Rows are points. To make a cloud, some directions were put in groups of two or more. Within a group, all points are equally far from the middle, so they leave a hole (a ring in 2 directions, a hollow ball in 3). The other directions are filled evenly. Then the cloud was stretched, turned, moved and blurred a little. Count the holes, and give their numbers of directions, smallest first.
(in the rows, 128 means zero)

Cloud:
[[ 72 115  61]
 [ 67 143  66]
 [140 197  77]
 [ 68 139 150]
 [ 75 187  70]
 [ 78 103  93]
 [118  76 122]
 [134 200  89]
 [154  91 180]
 [144  88 108]
 [ 84 191 138]
 [113 209  83]
 [117  82  51]
 [165 129 186]
 [161 107 176]
 [ 67 161 116]
 [155  95 176]
 [111 203 146]
 [149  89 141]
 [136 194 166]
 [ 79  98 126]
 [135  78 139]]
Holes: 1 (2)

Cloud, 26 rows:
[[156  85 149  78]
 [188 125 117 155]
 [179 100 150 140]
 [ 81 107 169 134]
 [157 185  81  61]
 [161  82 152 103]
 [154 199 140 163]
 [186 151 153  60]
 [165 169  76  69]
 [170 152  71  82]
 [ 96 137  92  32]
 [125 162  96 166]
 [181 121 146 163]
 [134 220 124 134]
 [166 164  75  72]
 [104 165 200  94]
 [ 87  84 142 121]
 [136 161 185  51]
 [199 118 119 117]
 [151  78 152 100]
 [164 191 163 161]
 [192 118 121 145]
 [168 159 137 179]
 [138 216 101  71]
 [ 94 115 104  32]
 [124 225 112  95]]
Holes: 2 (2, 2)

Cloud:
[[ 73 131 113 110  86 160]
 [189 134  79 135 119  85]
 [108 145  69 177  85 179]
 [154  91  96 111 100  80]
 [111 138 189 192  64 166]
 [130 220 173 107 144 202]
 [168 163 134  86 129 162]
 [145 125 120  42 138  77]
 [ 85 161 196 194 125 129]
 [ 95 101 219 109  56 165]
 [121 132 130 154 151  42]
 [167  84 115 203 110 118]
 [161  91 154  73 118  67]
 [109 148 159  63  88  80]
 [123 125 209 181 160 192]
 [120 137 188  69 139  31]
 [114 129 108 122  25 151]
 [117 123 197 145  61 137]
 [ 96 124 120  52 209  89]
 [124 154 165 109 150 213]
 [139 145  50  75 146 128]
 [147 192 154  80  38 185]
 [108 203 185 158 116 153]
 [ 74 178 124 117 100 136]
 [134  98 175 137 161 110]
 [222 106 169 193  82  95]
 [ 60 119 176 104  95 115]
 [127  98 132 218  59 185]
 [152 142  76 185 113 112]
 [ 91 150 230  83  76 134]
 [106 201 160 112 150 207]
 [118 118 191 125 129 201]
 [136 132 132 181  96 122]
 [111  93 157 113  47 138]
 [ 43  89 132  59 123 144]
 [ 54 150 118 154 162 102]
 [ 65 120 105 118 174 184]
 [113 101 126  91  74 122]
 [134 166 201  71 143  57]
 [140 118 131 104 110 107]
 [144 183 161  80 207 112]
 [207 136 138 182  78  88]
 [136 117 204 124  82 140]
 [208 131 127  95  92  95]
 [ 91 167 143 189 127 158]
 [ 90  70 119 169  95 174]
 [127 159 206 115 116  64]
 [105  74 144 151 175  91]
 [ 99 159 160  83  73  71]
 [135 109  86  69 121 211]]
Holes: 0

Cloud, 80 rows:
[[153 173 112  99  56  88 105 167]
 [131 137 124 115  80 180 191  48]
 [149  98 117 149  66 172 210 110]
 [113 199  74 180 178 135 127 143]
 [120 146  56 162  39 203 136 135]
 [118 111 101  78 162 166 128  80]
 [ 50 154  50 108 119 180 161  94]
 [146 125  57 115 144 138  96  67]
 [ 87 151  79 129 156 133  79  94]
 [193 115 127  83 145 172  91  66]
 [216 145 160 103 131 176  80 147]
 [ 39 212  96 116 146 170 207 105]
 [143 168  73 131  41 107 165 103]
 [112 162  79  95  67 177 220  70]
 [137 200  64 142  35 150 113 119]
 [ 95  82 148 103  33 181 132 150]
 [198 125  99 115  77 118  67 163]
 [ 95 180 142 190 105 141 193 145]
 [ 97  91 116  30 120 188 147 134]
 [173 102  67 108  98 119  52 119]
 [ 60 160 106 152  81  96 133  88]
 [128 175 110 138 175  91  66 129]
 [ 64 151  58  92  29 166 158  98]
 [162  94 163  78  62 153 148  84]
 [139 146  33 162  94 169 104 103]
 [142 172 131 126  11 199 140 164]
 [193 172 180 102  84 119 159  66]
 [180 176  54 170 119 148  88 111]
 [ 63 135 140 154  44 181 105 140]
 [165 111  64 193 145 199 142 100]
 [ 88 119 170 126 127 150 193 161]
 [103 131 122 103 198  85 168  89]
 [151 159 198  83 169 110 137 113]
 [114  80 100  82 159 217 192 126]
 [ 59 195 154  63  77 124 187 135]
 [ 96 147 160 105  80 119 116  37]
 [114 166 167  86 149  76 163 100]
 [118  80 153 110 145 175 108 147]
 [176 168 162 163  70 114 120 139]
 [ 83 159  74 162 175 137 111 145]
 [185 125 114 100 126 222 123 125]
 [137 172 181  60 160 115  85 121]
 [ 81 115 146  63  96 114 162  92]
 [106 128  90 129 185  95 100  95]
 [173 184 134 109 137 218 133 137]
 [132 163 190  67 116 147 177 160]
 [120  91  73 128 128 125  69 129]
 [165 192 104  89 180 137 161 112]
 [178 143  33 180 147 151 131 109]
 [ 84 121  95 158 174 180 140 175]
 [151 209 202 111  79 149 138  99]
 [166 179  79  97 161 181 187  90]
 [167 147 134  81 106 202 128 209]
 [154  62 113  96  99 187 173 152]
 [ 84 169  83 143 154 144  89 167]
 [180 212 162 147 168 175 131  76]
 [ 82 125 141  97  34 228 142 114]
 [181 105  69 107 101  97  98 113]
 [203 164  78 187 171 125 103 123]
 [172 156 125 141 185 183 177 165]
 [ 87 169  78 210 170 116 116  64]
 [ 58 137  82 141  71 109 163  87]
 [178 161 182 116  53 152 135 141]
 [135 148  65 134  57 107 183  71]
 [ 47 133 118  86  88 148 231  85]
 [147  96  92 198 165 179  97  88]
 [ 76 186 170  95  90 102 139  83]
 [144  77 130 119 164 194 122 108]
 [ 59 164 105 126 136 167 188  54]
 [ 84 143 107 115 137  78 146 146]
 [ 78 137  84 166 162 178 116 166]
 [ 63 136 101 158  59 213  97 142]
 [142 211 105  96 165 127 110 124]
 [105 147 162 155 143 180 132  42]
 [ 94 209 135 151  71  83 103 118]
 [ 81 156 135 123 184 219 171 154]
 [216 162 146 157 191 171 129 109]
 [137  90  83 184  90  87 159  72]
 [ 95 211 143 161  80 199 114 169]
 [106  87  55 136 118 217 128 167]]
Holes: 3 (2, 2, 2)

Cloud:
[[ 70 152 120 155  92 196 164 170 151]
 [106 130 179 101 199 118 132 132 141]
 [107 132 149 186  67 168  93 199 126]
 [137 177  74 177  80 145 109 104 191]
 [ 84 118 188 158 101 137 106 193  89]
 [169 130  63 173 111 204 114 127 106]
 [ 87 165 105 177 137  96 144 158 177]
 [148 144 154 179 113 249  99 147 161]
 [124 184  57 131  93 155 198  80 121]
 [ 77 116 119 127 107  68  67 116 103]
 [177 124  85 207  97 139 170  96  93]
 [160 103  59  68 113 156 186 106 142]
 [ 85 158 137  47  62 178  80 114 108]
 [ 95 142  97 180 106 168  56 165 114]
 [179  71 124  90  79 123 193 116 106]
 [ 61 174 177 148 134 145 140 103 176]
 [168 183 134 177 109 124 200 124 175]
 [133 198 192 142  63 126 152 133 158]
 [141  65 208 163 149 186 131 115  78]
 [139  97  70 128 153 102 147  61 112]
 [ 75 150 137 134 171 115 180 151 185]
 [170 112  91 142  57  81 190  76  95]
 [ 81 174 114  69 114  93 122  54  92]
 [123  53 206 140 102 192 104  98  96]
 [114 147  35 156 114  93 110  73 107]
 [ 57 159  87 166  89 174 102  87  70]
 [141  67  98  62  70 159 142  82 161]
 [196 139 165 141 145  91 105 117 147]
 [177  81 135 193 116 195  83 131 116]
 [165  88 208 164 175 111 123 125 131]
 [ 62 226 143 137  76 140 102 129 121]
 [ 50 190 133 123 116 170 104 117 104]
 [ 57 116 136 140  91 185  69  93 104]
 [157  83 109 177  97 123 207 118  88]
 [113 130  97 107 102 169  54  78 152]
 [131 156  88 206 131 184 166 127 114]
 [195 142 170 107 122 127 210 136 142]
 [ 77 128 166 156  70  91 125  65 127]
 [ 90 156 159 155 148 133 105  95  44]
 [ 41 137 124 160  87 163 129  88  78]
 [167 118  79 126 175 113 144  81 115]
 [ 61 174 153  95  89 101 165 166 135]
 [ 82 120 131 124  57 137 106 170 217]
 [131  76  49 102  77 132 111 123 159]
 [191  97 130 207 121 154 173 170 143]
 [116 144 151  48  71  74  91 109 125]
 [181 176 161 167 152 109 139 110  87]
 [123  45  90  77  92 132 148  86 164]
 [109 124  60 198 126 125 114 102  85]
 [146 130  86 183 128 164 187 182 164]
 [200 109 152 127  80 172  90 127  75]
 [ 78 162 198 137 112 111 143  83  90]
 [129 130 114 159 168 103 142 160  59]
 [139 148 125 124  65 229 126 147 192]
 [ 33  98 124 142  81 143 146 104  98]
 [ 92  99 211 100 109 155 133 200 154]
 [103 167 147 108  97  74 197  73 115]
 [177 213 121 137  82 161 121  68  69]
 [115  69 136 121 113 140 108 206 189]
 [121 169  36 155  61 104 151 143 162]
 [ 99 157 157 203 139 131  77 145 143]
 [168 137 178 127  65 131 209 118 114]
 [ 69  93 116 126 104 187 114 163  84]
 [184 180 129 147 143 179 171 174 160]
 [ 98 101  98  75  31  96 178 147  81]
 [142 175  77 150 127 184 110  60  83]
 [ 53  86 204 126  88 163 118  90 141]
 [212 118 172 185 133 149 160 162 131]
 [ 87  52 215 102  81 130 142 124 141]
 [130 102 128  89 126  96 181 197 154]
 [122 149  81 161 133 144 209  82 189]
 [ 96 171  46 137  79 146 196 108  79]
 [112 122  25 146 111 165 128  92  85]
 [ 94 138 218 120  46 179 114 148 137]
 [ 87  81 125 163 142 223 120 105 119]
 [ 95  99 239 152 113 137 154  95 114]
 [ 83  97 138 108  61 168 170  47 176]
 [156 134 170 156  13 157 108  99  99]
 [139  93 183 113 125 192  65 184 168]
 [ 81 170 191 130 131 177  77 110 112]
 [136 134 200 184  86 203  81  99 164]
 [148  87 163  90 114 192  77 145  87]
 [168 161 126  70 134 137  74 138 146]
 [ 71  62  85 110 102 143 114  97 150]
 [ 71 148 178 176  48 166 140  90 135]
 [ 94  88 134 189  99 102 125 104  48]
 [ 74 173 159 177  86 143 170  81 130]
 [186 107  72 129  52 121 181 121 137]
 [130 167  57  70 108  89 137 171 144]
 [166 193 153 145 108  89 160 177 128]
 [169 116  77 150 162 171 197  90 126]
 [149 106  69 127  95 143 200 171 156]
 [112 119 122 134  59  65 115 196  93]
 [142 128 108 132  71 199 148  44 168]
 [188 110  89  90  28 121 132  86  92]
 [108 154 208  80  86 149 167  98 195]
 [163 109 172 138 105 168 110 158  31]
 [119 192 118  67 105 137 102  78 160]]
Holes: 1 (8)

Cloud (90 x 9):
[[ 62 147 123 151 128  82 127 176 157]
 [113  61 115 158 171  98 138 107 180]
 [168 164 125 107 183  71 158  82 114]
 [134 121 174 154 126  80 163 123 200]
 [ 94 211  82 117 189 102 147  85 116]
 [ 86 148 133 183 182  97 101  53 147]
 [133 217 129 106 124  99 113 123 109]
 [ 94 157 137  57 103  90 164 157 177]
 [106 150 122  68 105 102 148 179 127]
 [114 144 190  87 108  98 171  50 152]
 [103  83 184 176 127 110 173 118  94]
 [168  82 191  99 103 126 135 160 115]
 [121 154 136 143 123  70 115 101 183]
 [106 139 145 141 117  91 137  55 204]
 [105 152  81  93 177  64 176 157 139]
 [ 81 131  80 134 142  66 140 185 194]
 [133 156  52 151 133 125 182 156 185]
 [160  56 131 126 149  92 136 129 111]
 [132 184  98 116  75 147 202 127 191]
 [105 119  82 149  95  82 174 208 206]
 [183 134  93  97 111 137 124  79 215]
 [111  94 168 128 115 104 128  94 182]
 [162  77 110  87 148  71  96  98 106]
 [ 57 146 116  43  65 128 163 111 189]
 [100 182 118 150 118  65 126 143 168]
 [125 193 105 157 124  78 107 172 117]
 [ 91 121  83 133  41 123 183 114 231]
 [ 76 156 122 125  93  43 160  93 143]
 [162 149 145 103 167 135  58 121 101]
 [ 78 211  94 157 219 112 130 139 170]
 [ 88  87 205 157  84 156 137 136 167]
 [120 109 173 143  89 139 164 127 239]
 [157 193  66 104 120  73 170 153 127]
 [153 167 156 179 210 134 154 121 137]
 [ 49 188  83 164 150 130 155 124 186]
 [ 87 191  97 160 183 142 169 150 112]
 [116 159 140 103  97 192 195  73 175]
 [150  94 149  64  98 165 142 100 162]
 [ 73 109  69 100  92  77 108 132 175]
 [ 52 100  55 163 113  77 194  68 144]
 [139 161 108  90 140  33 178 144 124]
 [129 112 207 176  73 152  95 143 136]
 [ 84  96  57  94 106 118 153  93 109]
 [ 88 195  67 136 174 122 131 120 117]
 [ 93 144 173 124 107  63 124 205 113]
 [105 107 180 143 199  94 147 131 137]
 [151  59 130 187 122  81 116 138 133]
 [169 137 145 106 122 156 155  98 150]
 [206 119 105  85 163 128 128 149 178]
 [188 109 167 155 101  72  58 178 130]
 [ 71 126  87 193 177  59 139 200 127]
 [126 129 209 126 170  93 164 143 135]
 [138  92 126 209 155  79 185 139 174]
 [131 159  87  52 102  54 161  64 144]
 [137 162 125 151 157  92 131  96 203]
 [ 77 106  44 156 148  49 140 150 146]
 [163 144 160 196 122 124 164 154 148]
 [183  99  99 190 157 115 119 180 137]
 [140 142  96  16  65  92  94  93 133]
 [173 135 135 101  91 129 193  66 142]
 [147 165 155 113  90 102  72 135 177]
 [ 84 182 140 147 146 113  86  67 158]
 [192 148 145 148 112 123 170 123 118]
 [ 53 185  85 174 143 112 106  92 115]
 [168 125 173 143  95 108  56 146 143]
 [ 95 140 101 174 157 174 131  82  90]
 [ 77 172 117  41 120 145 157 149 179]
 [ 72 107 119 138  96  89 154 165 118]
 [117 173 108 124  72  66  91  74 156]
 [110 132 218 155 134  77  79 181 110]
 [ 64 146 160 169  79 137 174 181 185]
 [ 37 148 109  72 114 137 177 110 173]
 [107 161  63 121 140 152 146 144 145]
 [  7 111  79 104 163 145 155 119 172]
 [153 175  96 123 153  87  68 127 129]
 [100 171  36  78 115 142 101 122 198]
 [141 131 103 124 154 165 169 185 150]
 [140  50 130 127 134 105 154 143 169]
 [103  93  60 139 145  98 222  64 124]
 [166 170  90 118 176 105 143  81 203]
 [132  79 175  83 100 115 107 115 157]
 [103 139 192  94 173 104 151 159 174]
 [135 122 132  85  79  56 134 115 214]
 [114  99 126 208 143 125 131 108 143]
 [ 65  76  88 148  88 108 163  92 134]
 [ 88 136  33 171 149  95 111 147 147]
 [149  80 123  91 131  59  97 130 140]
 [195 167 154 144 108 105 147  83 135]
 [150 132 193  50 111 102  91 204 132]
 [128  63 134 168 131  82 139  93 137]]
Holes: 2 (2, 2)

Cloud:
[[112 149 161 204 171 169 115 140 111]
 [ 80 108 183 127 127  64  75  84 147]
 [167 157  80  69 181 182 147 199 144]
 [ 82 120 173 120  81 141  20  61 156]
 [208 125 176 121 149 122 119 114 108]
 [134  93 111  89 189 135  30 158 120]
 [ 87 158 122 120  97 144  49  59 116]
 [ 78  86  79 112  95 106 145 112 165]
 [183 163 144  69 112 109  51 165 141]
 [162 158 184 167  90 107 113 117 161]
 [164 146 160  63 172 101 146  76 144]
 [112 199 167  90 168 164 127 141 142]
 [173 161  75  25 181  95 132 160  83]
 [121 199  93 125 173 120 158 152  51]
 [133 138  91 171 107  86 112 199 139]
 [116 164 203  51 148 112 114  66  71]
 [160  49  93 112 146 159 166 134 136]
 [106  78  99  93 103  89  97 128 172]
 [155 182  97  38 109  94  95 165 134]
 [121 143 162  47 142  56 147 102 135]
 [ 59  95 186 170  66 169  86  67  83]
 [138 141 146 190 132 135  45 174 104]
 [ 63 175 182 148  58 166  64 102 117]
 [ 73 152 115 150 143 147 106  96  57]
 [196  83 120  90 125 123 118  77 126]
 [187 123 163 124 109 131 145 130 150]
 [ 97 131 135  38 144  54 158 141 113]
 [112 186 196 100  40 122  94  95  99]
 [169 159 213 129 151 163  98 122  94]
 [115 168 128 168 184 169 127 119 141]
 [ 63 132 177 193  35 137  98  84  91]
 [175 155 184  91 110 211  67 109 117]
 [ 62 100  96  51  66 137  73 111 153]
 [ 87 178 148  34 117 121 142 164 117]
 [ 95 107 129  54 117 162 164  82  94]
 [ 62 136 173  39 165 123  70 100 102]
 [117 194 113 107 201 184 123 191 101]
 [108  74 119  88 148 154 188 113 160]
 [ 91  74 163  97  62 133 120  71 157]
 [164 185 106  97 106  89 109 136 131]
 [138 125  84  27  64 107 166 136 172]
 [ 86 111  58 117  85 130  91 132 102]
 [ 40 157 107  96 152 115  86 132 135]
 [174 185 156 131 100 107  29 120 133]
 [ 90  94 135  80  98 144  15 136  80]
 [125 195 115  25 171 123 134 147  69]
 [173 104 193 100  53 110 118  56 146]
 [151 103  58  18 191 134  86 184 124]
 [161 126  86 182 154 157  71 130  97]
 [ 64 124 120  79 144 166  91  79  86]
 [162 163 203  81  56 166  54  81 165]
 [ 85 118 144  80 165 111  50 122  61]
 [130 190 143  55 148 205 125 112  87]
 [154 107 106  42  93  80 126 160 166]
 [110 101 175 177 218 157 109  81  71]
 [130  72 156 124 152 176  54 120  89]
 [ 19 102 187 131  75 140  53 144 118]
 [158 174  71 106 158 167 130 189  80]
 [108 170  79 126 202 128 110 123 170]
 [126 116 166  58  63  54 121 136 160]
 [150 169  68  71  54 122 141 140 145]
 [129  58 116  99 140 183  95 151 137]
 [183 162 126 111 131 160  96 154 151]
 [ 84 122 124 121 173 125  89 109 174]
 [142  80 168 139 147 134  48  85 142]
 [189 176  98 156 191 160  92 132 101]
 [169 139 161 193  90 182 116 116 127]
 [195 145 175 119 168 123 109 138  65]
 [ 78 190 151 146 201 160 117 156 137]
 [119 116 120 107 151 115  22 111 164]
 [119 151 116   7  78 155 138  95 146]
 [ 59 117 183 148 176 170  56 132 119]
 [ 74 122 128 144 164 144  96 108  48]
 [178  47 130 138 110 143 107  90 115]
 [165  80 111  79 129 132 129  85 156]
 [148 187  59 130 141  98 175 132  66]
 [114 102 114  58 187 103  75 175  86]
 [ 79 162 150 172 175 177 112  97  92]
 [160 106 107  48 217 133 114 153 155]
 [ 63 154 101  77 174 119  80  92 115]
 [164 123  54 189 115 154 118 133  75]
 [ 98  96  61 121 108 102 138 100  97]
 [ 99 138 151  58 156 115 192 126  87]
 [168 149 120 175 101  90 124 151 143]
 [ 76 115 158  55 129  84 138 116 106]
 [169 138 145  58 117 109  66 182 111]
 [155 117 102  85 196 140  50  62 135]
 [152 150  54 137 146 210  50 144  83]
 [ 80  81 157 131  72 149 129  45 113]
 [162 176 178 112 183 152  84 170 100]
 [203 184 106  77 165 118 104 124 137]
 [147  77 112 116  99  91  83  81  92]
 [ 98 120  91  30 116 117 191 142  98]
 [196 111 117  72 146  80 121  77 101]]
Holes: 2 (2, 3)

Cloud (90 x 9):
[[181  94 134  72  79 133 139 118 101]
 [157 143 105  61  98  31 132 106 106]
 [180 117 124 133  41 120 110 200 150]
 [134 141 106  53 126 158 153 156 158]
 [123 170  93  96  95  56 188  80  51]
 [ 81 168  80 159 158  66  96  90 122]
 [ 84 176 116  73  53  66 140 148  77]
 [202  88 126 146 110 169 163 180 127]
 [134 138 110 128 139 144 164  50 173]
 [212 128 153 118 108  68 119 127  87]
 [148  98 154  89  68  97 123 158  51]
 [175  86 153 146 117  97 171 101 136]
 [ 65 158  96 128 164  47 140  49 121]
 [ 83 148 152 128 156 116 103 149 178]
 [119 188 111 141 158  65 141 126 162]
 [157 128 178 151 127  60 172 109  35]
 [107 150  96  92  71  47 171 141  65]
 [ 82 185 134 102 138 158 117 101 129]
 [114 184  86  95 122 107 131 118  49]
 [200 133 113 166 131 169 142 171 136]
 [147 121 123 123  41 120 138 110 176]
 [118 179 102 136 124  71 163 167  77]
 [178 207 131 143 202 151 179  88 104]
 [148  93 124 103  97  66 152 174 177]
 [140  93 138  86 158 148 167 159  99]
 [111 130 173 148 127  65 120 133  28]
 [134  87 131  55 160 100 124 145 112]
 [176 201 166 119 144 114 133  97  69]
 [150 108 123 151 102 116  79 152 145]
 [ 95 145 131  49  93  69 135  81 110]
 [152 162 128 151  31 112 133 104 136]
 [ 87 145  97  84  79  53  92 166 134]
 [164 163 163 108  63  93 143  56  78]
 [164 194 187 111 117  98 161 111 110]
 [ 95 126  98 120 107 169 177 129 130]
 [180 121  75 158 130 149 167 125  90]
 [143 196 108 138 202 147 171 147 144]
 [155  86 143 109 151  54  97  80  97]
 [107  64 153  90 112  86  91 163 127]
 [212 116 103 141 125 106 163 113 185]
 [120 155 172  98  89 139 160  94  95]
 [163 147 117  98 212 128 183  47  91]
 [169 159 110  96 167 188 206 126 141]
 [127 158  86 120  53 141 112 151 180]
 [159  91 135 102 184 112 118  45 142]
 [215 172 144 107 126 140 176  80 118]
 [130 150  65 135 102 107 205 108  81]
 [160 183 125 143 186 119 107 147  99]
 [101 161 183 147 171  66  93 132 101]
 [148 162 117  91 114 185 186 157 114]
 [179 141  47 131  89 179 194 186 178]
 [186 152  60 100 100 103 122 116 102]
 [128 171  63 110  79 121 158 197 168]
 [157 122  83 120  80 120 104 159 206]
 [151 159 103  91  32  83 149  77  49]
 [134 167 130 129 103  61 148  66   7]
 [103 189  99 126  79 127 102 153  96]
 [ 99 120  75  70  86 129  83 144 132]
 [154 181 113 123 218 189 174 115 132]
 [131 108 121 110  61  66  90 118  57]
 [ 73 212 136 106 197  74 115  39  62]
 [160 140 116  49  98  78 145 102  74]
 [142 156 105 129 124 170  91 147 110]
 [193  89  92 133 155 100 123 140 132]
 [213 125 127 150 144 143 183 193 108]
 [150 203  51 105  85  71 148 116 144]
 [126 131 138  86 162  31 161  81  94]
 [100 145 112  71 120  89  72 171 116]
 [184 129  79 176  82 126 180 117 135]
 [125 143 154 163  64  67 126 146  40]
 [ 94 134 111  52 183  54  86 106 140]
 [ 98 166 136  93  19  64  91 110  72]
 [175 134 123 149  91 122 233  86  69]
 [162 133  81 166 154 133 133 132 197]
 [103  82 101  73 148 114  59 160 194]
 [155 230 129 122 171 115 167  81  74]
 [194 138 106 117 199 169 168  85 188]
 [156 153 117  87 134 182 184 132 181]
 [164 175 154 109 171  95 153 159  85]
 [124 138 135 144 198  55 117  15 113]
 [116  85 116 129 116  66 139 153  88]
 [178 145  68 170 117 175 201 159 144]
 [172 105  77 162 209 167 157 140 182]
 [161 147 144 123 156  73  80  57 105]
 [107 177 131 120 117  98 134  21  98]
 [103 173 180 155 149  51  90  57  68]
 [148 107 164 122  97 119 186 172 159]
 [132 161 118 106 179 158 141 111  49]
 [133 160 186 128 168  74 180 121  79]
 [ 69 154  65 117 119 122 144 144 156]]
Holes: 1 (8)
